Rows are points. Each copy is the shape, with its points in the same order, turned, moved and blurred by noise. Is it also mirrored, or only turned?

Shape (6 x 3):
0:  0.13  0.29 -0.37
1: -0.28 -0.42  0.38
2: -0.02 -0.12  0.37
3:  0.17 -0.09 -0.35
4: -0.15  0.38 -0.07
5:  0.03 -0.24 -0.37
Copy 1 (6 x 3):
0: -0.34 -0.32 -0.36
1:  0.42  0.38 -0.07
2:  0.21  0.09  0.08
3:  0.08 -0.30 -0.37
4: -0.44  0.02 -0.17
5:  0.17 -0.21 -0.58
Copy 1 is: mirrored
Copy 2, 6 rows:
0:  0.18  0.26 -0.34
1: -0.21 -0.48  0.46
2:  0.12 -0.25  0.36
3:  0.08 -0.15 -0.40
4:  0.09  0.32  0.05
5: -0.15 -0.19 -0.36
Copy 2 is: only turned
Copy 3 (6 x 3):
0:  0.18  0.29  0.42
1: -0.12 -0.33 -0.46
2:  0.22 -0.12 -0.32
3:  0.08 -0.10  0.44
4:  0.14  0.42  0.00
5: -0.11 -0.17  0.39
Copy 3 is: mirrored

Shape, 8 rows:
0:  0.29  0.09  0.31 -0.09
1: -0.40  0.13  0.29 -0.15
2:  0.31 -0.28  0.05 -0.19
3:  0.37 -0.46 -0.33 -0.06
4: -0.27 -0.07  0.13  0.25
5:  0.30  0.09 -0.31 -0.18
6:  0.31  0.14 -0.37 -0.15
7: -0.43 -0.37  0.26  0.43
Copy 1, 8 rows:
0:  0.09 -0.33  0.16 -0.01
1: -0.26 -0.08  0.12 -0.50
2:  0.40 -0.01  0.05 -0.04
3:  0.55  0.32 -0.12  0.09
4: -0.25  0.29  0.22 -0.19
5:  0.20  0.03 -0.39  0.13
6:  0.19  0.03 -0.48  0.13
7: -0.29  0.53  0.60 -0.26
Copy 1 is: mirrored
Copy 2 (8 x 4):
0:  0.08  0.29  0.30 -0.25
1: -0.44  0.23 -0.19 -0.25
2:  0.22 -0.02  0.17 -0.48
3:  0.49 -0.29  0.02 -0.40
4: -0.31 -0.07 -0.04  0.02
5:  0.45  0.20 -0.18 -0.21
6:  0.52  0.16 -0.22 -0.14
7: -0.56 -0.39  0.03 -0.04
Copy 2 is: only turned
